Each row of a before or after table is a point. One or more steps were done to the points. Then noise was added and the rows were shuffled. The steps act on how far a point lies along the listed directions, d1 being the first. Name the steps. A step turns or swaps two directions, mirrors them in a line or flattens them onto one, adds a multiple of one to another, or multiplies one. Angles are multiples of 10 degrees, from the lower direction toward the higher: turns from -170 to 170, lines from 10 to 170 but not 90. Use the fewest steps. Two steps may share a direction if one is a turn and the other turns, adds or multiplies; they go together, in the order done. Otherwise the lowest direction goes first.

Directions:
(1): [-31 27 42]
(2): [50 8 31]
(3): [9 52 -27]
Before:
[-66 -4 -29]
[-24 3 -25]
[31 7 7]
[22 -55 -24]
[3 -7 -55]
[44 -32 -30]
[-1 87 26]
[-51 -6 42]
[-70 11 13]
[4 -27 9]
After:
[26 0 57]
[-9 -45 -38]
[70 -8 9]
[54 9 44]
[22 -13 -47]
[-11 72 35]
[-30 6 -7]
[-25 -27 -51]
[-10 -20 2]
[33 0 -9]
Steps: mirror d1 and d2 in the line at 20 degrees; multiply d3 by 0.7

Directions:
(1): [-33 26 -65 -12 -55 -10 7 -3]
(2): [-29 -63 -16 -9 12 -48 -39 19]
(3): [78 -30 -24 -23 -31 9 -15 -2]
(4): [-3 6 -50 18 47 47 -42 -17]
(5): [-12 23 25 -71 1 -1 -40 -39]
(6): [-14 -32 18 41 -37 10 -11 -68]
Before:
[30 35 -4 -7 -8 23 39 21]
[12 12 -22 19 10 6 -3 -20]
[18 42 -27 -79 25 -13 -21 29]
[95 -4 -6 43 21 44 32 34]
[-36 14 -40 -30 18 -19 10 53]
[24 -25 -38 -50 -9 -45 6 70]
[-10 57 8 -23 -29 23 -9 -32]
[-8 5 67 -67 62 -55 -11 27]
[6 52 -28 8 25 29 61 46]
[-2 -16 -8 -42 -1 -22 -46 7]
[-17 -18 51 63 64 4 8 18]
After, 11 rows:
[-7 17 -5 24 20 -1 6 -21]
[20 36 -26 1 -24 29 31 1]
[9 19 -7 -100 1 -67 -6 43]
[-1 5 38 14 37 -33 41 75]
[-21 -14 -19 -32 1 -16 -53 -5]
[44 37 -53 40 39 53 28 47]
[-2 38 34 -12 -29 25 -7 -44]
[-31 48 -63 -56 -23 -10 -25 -14]
[-52 -5 -43 -13 -44 -30 14 11]
[1 -30 -91 -23 -36 -17 -23 16]
[-16 50 -38 19 -32 16 70 16]
Steps: turn d1 and d6 by 60 degrees; turn d3 and d4 by 60 degrees

Directions:
(1): [74 -5 -3 31 49 48 -5 -37 -6 35 -12 10]
(2): [18 30 -37 -42 -23 -39 -7 -35 -33 26 -64 -22]
Before, 10 rows:
[-8 14 -28 -33 -34 -34 -19 -11 -53 6 -22 -12]
[80 -9 2 46 66 64 -15 -35 4 38 16 28]
[0 -27 29 -1 6 3 -6 22 14 -31 22 -12]
[-73 -16 27 14 -17 -5 7 11 26 -48 29 5]
[36 -1 -40 -45 -6 -8 5 -42 -28 13 -46 15]
[-64 3 15 -14 -22 -31 23 37 37 -42 47 5]
[7 58 -24 -75 -45 -54 -13 -34 -56 38 -76 -40]
[-44 -10 9 -23 -4 -3 -14 28 4 -29 31 -10]
[28 45 -42 -44 -16 -31 -22 -55 -10 19 -71 -28]
[69 -10 8 43 58 67 -2 -22 11 9 5 26]
After, 10 rows:
[78 5 -11 23 47 48 -6 -38 -5 22 -27 16]
[-71 -10 30 3 -13 -16 25 52 49 -52 71 12]
[-78 -25 38 26 -10 7 9 22 38 -56 47 12]
[-12 8 -23 -28 -31 -27 -17 -7 -50 0 -13 -9]
[-3 -30 31 2 7 6 -5 25 18 -33 24 -11]
[90 8 -20 21 52 39 -20 -57 -15 52 -19 13]
[28 48 -44 -47 -17 -33 -21 -58 -14 20 -74 -29]
[4 55 -20 -69 -42 -48 -11 -30 -50 34 -68 -38]
[39 3 -45 -49 -10 -11 5 -47 -33 16 -54 12]
[-50 -19 17 -14 0 7 -14 36 13 -36 46 -3]
Steps: add 0.5 times d1 to d2

Directions:
(1): [32 -30 -42 -1 -42 -88 -7 -14 -18 -4 64 -31 9 -29 -16 -34 -9 -4 16 -45]
(2): [11 45 -25 2 24 -25 35 32 -9 8 4 69 57 34 -23 -10 32 -72 33 -9]
Before:
[2 3 -11 -6 -3 -32 0 -1 -38 -2 25 8 18 -9 -7 9 20 -32 -8 11]
[-33 0 49 -21 13 72 -15 17 38 11 -45 -10 -27 11 14 19 -24 26 -28 39]
[20 -66 -3 -6 -70 -46 -29 -26 -34 -11 59 -67 -46 -51 1 -26 -5 40 -7 -31]
[28 1 -37 24 -8 -40 9 12 -16 -21 42 17 32 -4 -4 -14 24 -20 33 -34]
[-13 40 8 13 1 21 13 20 9 -14 -10 35 20 21 10 16 19 1 23 18]
[13 -47 -8 -12 -48 -76 -36 -44 -16 -19 70 -81 -47 -43 5 -4 -19 52 -37 -16]
[4 -18 17 -11 -23 44 -40 -37 5 -18 -4 -68 -90 -48 25 12 -22 79 -14 19]
[-4 -12 -11 -18 -2 -1 16 9 -18 -1 21 -15 3 -5 -7 -19 14 -10 26 -16]
[14 22 -25 -9 32 4 19 20 0 4 1 21 39 24 16 -5 20 -47 -6 -8]
[6 -35 18 -18 -7 12 -34 -39 4 -12 4 -56 -58 -46 15 1 -19 63 -34 -11]
[-38 -6 40 0 12 96 -17 -12 19 1 -50 -33 -54 3 21 24 12 36 -45 62]
[20 -81 -21 -7 -55 -60 -35 -27 1 -26 52 -81 -28 -47 -8 -25 -21 58 -23 -33]
[86 22 -68 0 -13 -149 32 5 -49 0 92 46 58 12 -35 -65 20 -86 65 -53]
After (13 x 20):
[-9 -16 15 -7 -5 2 -17 -19 -30 -5 7 -25 -16 -22 9 24 3 7 -30 25]
[-5 -29 12 26 -8 37 -24 -12 5 -27 0 -37 -33 -24 30 16 -7 56 -10 5]
[-2 52 14 -14 59 44 22 17 8 4 -40 69 15 27 -6 15 35 -39 2 9]
[3 -58 66 -3 -21 56 -56 -65 1 -14 -17 -102 -116 -39 57 14 -62 124 -55 42]
[6 -1 -16 10 -39 -40 -2 3 -4 -20 37 -9 8 -10 5 -7 2 21 27 -11]
[14 24 -23 -19 2 -45 21 41 10 16 22 42 50 25 -27 -27 4 -65 31 -17]
[12 38 -44 0 11 -35 37 24 -18 11 23 51 47 32 -34 -27 58 -91 29 0]
[-41 16 48 -3 56 105 7 27 34 -13 -80 39 1 38 7 40 24 8 -28 51]
[-34 22 60 -2 28 109 9 23 -5 3 -58 41 -24 26 16 35 34 -1 -15 51]
[10 83 -10 -8 47 46 31 31 1 -3 -28 81 13 33 -10 13 47 -57 39 27]
[-42 54 56 -10 55 82 9 11 15 -3 -54 41 -16 44 18 58 27 -3 -41 67]
[-19 -19 9 -15 4 32 8 6 -12 -5 1 -27 -15 -9 4 -8 6 13 11 -3]
[20 -31 -25 -10 -8 -18 -17 -15 -4 -6 30 -52 -4 -19 26 -15 -12 11 -25 -20]
Steps: turn d1 and d2 by -140 degrees

Directions:
(1): [35 7 -17 13 37 -72 44 23 -4 45 11 22 -17 -38 42 6 -46 -36 27 -61 -13 32 4 59 -27 -22 -10 51 12 29 -20 15 -32 -98 -41 -9 -2 31 -4 44 -8 0 23 19 -53 28 35 11]
(2): [-27 -19 26 -40 -3 -42 -2 0 -43 -11 9 47 15 21 -27 -20 -37 1 -29 -21 -33 41 -63 35 21 -3 -26 -62 -22 35 51 -21 70 -11 29 -15 -65 34 -59 -19 19 -15 -20 -12 -18 40 3 -80]
(3): [11 51 -21 48 -37 -13 -11 -11 69 14 -23 51 3 -35 37 -56 17 12 -13 -31 -44 17 63 -9 71 6 -19 -8 -17 -36 24 51 23 -1 45 -9 -2 -7 13 11 58 -21 2 29 65 43 57 -11]
(4): [-48 9 20 -3 -22 -18 -14 43 17 -52 21 29 102 2 46 7 -29 -98 -30 3 51 -62 10 22 -29 -43 -16 -18 -35 -15 -19 29 14 2 -22 -20 25 26 20 17 -5 42 1 -19 46 36 -28 0]
(5): [56 -57 -53 14 19 43 -13 -36 -1 26 -31 -5 -21 1 10 -36 -57 -73 -43 -39 15 12 -7 -36 30 8 -16 -52 -40 15 -68 -32 21 17 -23 -75 0 -4 11 -14 -46 -14 32 -7 23 -46 34 -11]
Before (11 x 48):
[-29 -42 24 -54 -15 -5 -19 21 -27 -40 22 16 55 16 -21 21 -28 -42 -45 -3 -1 -13 -49 17 -39 -34 -9 -44 -29 20 -26 -14 59 13 -2 -25 -28 31 -34 -1 -25 13 4 -39 -7 7 -41 -56]
[29 -34 -36 24 43 2 9 -4 -7 18 -19 -6 -14 -27 42 -37 -53 -45 -14 -37 7 37 -2 11 -1 -7 -23 -31 -29 8 -32 12 17 -20 -42 -53 -6 8 10 10 -11 -4 15 9 33 -13 29 -7]
[-39 56 26 63 -62 25 -35 31 63 -27 7 -40 25 -21 12 26 60 63 18 41 0 -30 77 -21 18 -11 22 56 22 -84 -1 61 -37 53 23 54 39 -52 43 12 45 27 -15 1 74 19 -21 35]
[-42 -16 10 -32 -4 -14 27 8 -26 -38 16 16 41 19 -8 -10 -44 -73 -26 -10 17 -21 -34 14 3 -19 -35 -52 -7 13 7 11 24 3 -12 -37 -33 32 -27 -3 2 13 -20 -15 23 -1 -14 -18]
[28 -29 -26 15 26 107 -27 -44 -25 5 -2 -112 -64 30 -18 34 18 -4 3 87 85 -33 -17 -54 -39 4 25 16 21 -17 -55 -43 -55 53 -63 -2 43 -43 25 -21 -78 -15 -1 -34 -3 -113 -47 74]
[-44 -3 26 -5 -2 1 -40 19 2 -50 5 34 54 3 22 -12 9 -35 -38 11 51 -29 26 -10 -17 -27 7 -38 -31 -9 -21 -13 29 11 3 -17 21 33 7 -22 -11 26 -5 -10 36 15 -18 -5]
[5 1 11 19 -13 -6 -24 -23 -3 0 -14 43 -19 -2 -6 -31 -19 -4 -50 -29 -44 36 -19 -13 46 10 -18 -44 -42 -9 16 1 62 4 11 -51 -55 6 -10 -40 10 -29 -16 -20 27 25 0 -51]
[58 -49 -55 9 66 -11 20 9 -46 38 11 -2 -41 2 16 -19 -101 -81 -14 -90 20 40 -28 33 -20 -7 -22 5 -19 40 -87 -27 1 -57 -64 -63 -3 34 3 33 -61 -14 40 -17 -14 -19 44 -18]
[-18 5 26 -10 -37 37 -7 -11 -13 -30 11 -17 23 -13 -20 17 57 70 26 60 15 -40 15 -38 7 6 8 40 -12 -31 39 29 -10 53 11 31 15 -41 8 -7 12 13 -18 11 17 -1 -48 9]
[-23 26 -2 42 -50 41 -28 -19 28 -44 -20 -3 5 -12 29 -42 10 -17 -22 4 23 -41 40 -37 38 -16 -23 -16 -20 -42 -17 35 20 54 30 -18 25 -24 10 1 44 2 -11 -17 84 -7 21 5]
[45 -51 -40 -5 44 -62 24 -26 -36 55 -17 42 -21 -43 18 -41 -107 -88 -17 -92 -8 45 -49 54 12 -19 -18 -40 -47 62 -41 -17 43 -62 -21 -81 -66 47 -33 4 -20 -3 22 16 -37 21 45 -64]
After:
[-28 67 24 9 -39 -32 -20 -29 5 2 7 47 -41 4 -22 -46 33 100 -11 27 -65 69 -25 31 75 3 -31 -32 7 -18 128 27 65 -5 68 28 -73 3 -68 -17 73 -67 -53 3 23 61 26 -65]
[34 -84 -8 -3 24 -1 -11 -18 -70 39 -5 -29 -54 15 -45 -1 -89 0 -30 -51 -35 87 -74 11 23 1 -15 -49 -19 42 -36 -57 42 -2 -15 -50 -70 0 -49 -23 -34 -18 10 -23 -40 -22 21 -74]
[10 15 24 19 9 23 1 2 -4 -2 11 -43 -40 -4 -11 49 39 30 19 31 12 -18 1 -17 -45 8 28 65 20 -28 -23 3 -41 -1 -45 14 15 -21 33 -15 -27 4 -8 -19 -23 -25 -58 52]
[-52 15 33 -7 21 -27 12 42 -21 -36 26 -19 33 -8 21 21 8 20 29 29 26 -5 -7 42 -56 -23 7 20 8 -9 27 36 -8 -15 -30 33 7 6 8 18 21 30 -28 4 11 21 -40 14]
[-91 76 40 3 -26 -42 -7 79 13 -72 57 24 79 12 20 23 30 2 19 15 29 -52 28 53 -43 -36 1 49 11 -45 30 64 -5 -9 4 53 33 28 19 47 38 33 -20 -19 57 74 -37 7]
[5 -22 16 -16 27 -16 30 -16 -78 0 6 -41 -75 5 -26 15 -22 32 31 -16 0 28 -60 25 -27 -9 -6 26 32 46 -2 -30 -13 -32 -16 9 -24 6 -50 -1 2 -13 -12 -22 -73 -31 5 -7]
[37 35 -27 28 -17 -14 13 16 61 27 -2 1 -19 -56 25 19 32 22 26 -30 -44 6 65 5 -19 -16 13 80 19 -21 -40 47 -30 -45 -6 20 27 -5 23 48 10 -4 33 17 -11 7 24 31]
[60 -52 -24 -10 9 25 7 -54 -43 36 -17 6 -46 -23 -26 -30 -21 40 1 -18 -28 43 -22 -37 52 20 -17 -6 -34 19 9 -10 24 13 -1 -41 -33 -26 -24 -15 -11 -29 12 21 -14 -19 17 -40]
[21 4 -4 12 45 -45 11 6 -10 26 -2 24 -42 -35 23 -11 5 24 16 -32 2 41 30 21 -25 -11 17 35 15 23 -20 -19 -24 -71 -15 2 10 34 -5 5 -4 -5 11 19 -46 10 35 14]
[-63 54 36 14 -21 -27 4 44 33 -48 29 -18 78 -39 39 51 39 -33 45 48 75 -104 46 29 -74 -42 40 75 10 -38 -12 67 -56 10 -21 51 47 3 50 26 17 74 -12 11 19 38 -68 56]
[7 28 -16 21 9 -25 58 7 20 16 6 -13 -19 -25 18 8 2 -18 40 -16 -3 -7 34 14 -4 -5 -10 51 42 -9 -9 44 -62 -43 -24 -1 6 4 13 34 16 4 -2 25 1 -19 14 57]
Steps: swap d1 and d4; multiply d2 by -1; turn d3 and d5 by 170 degrees
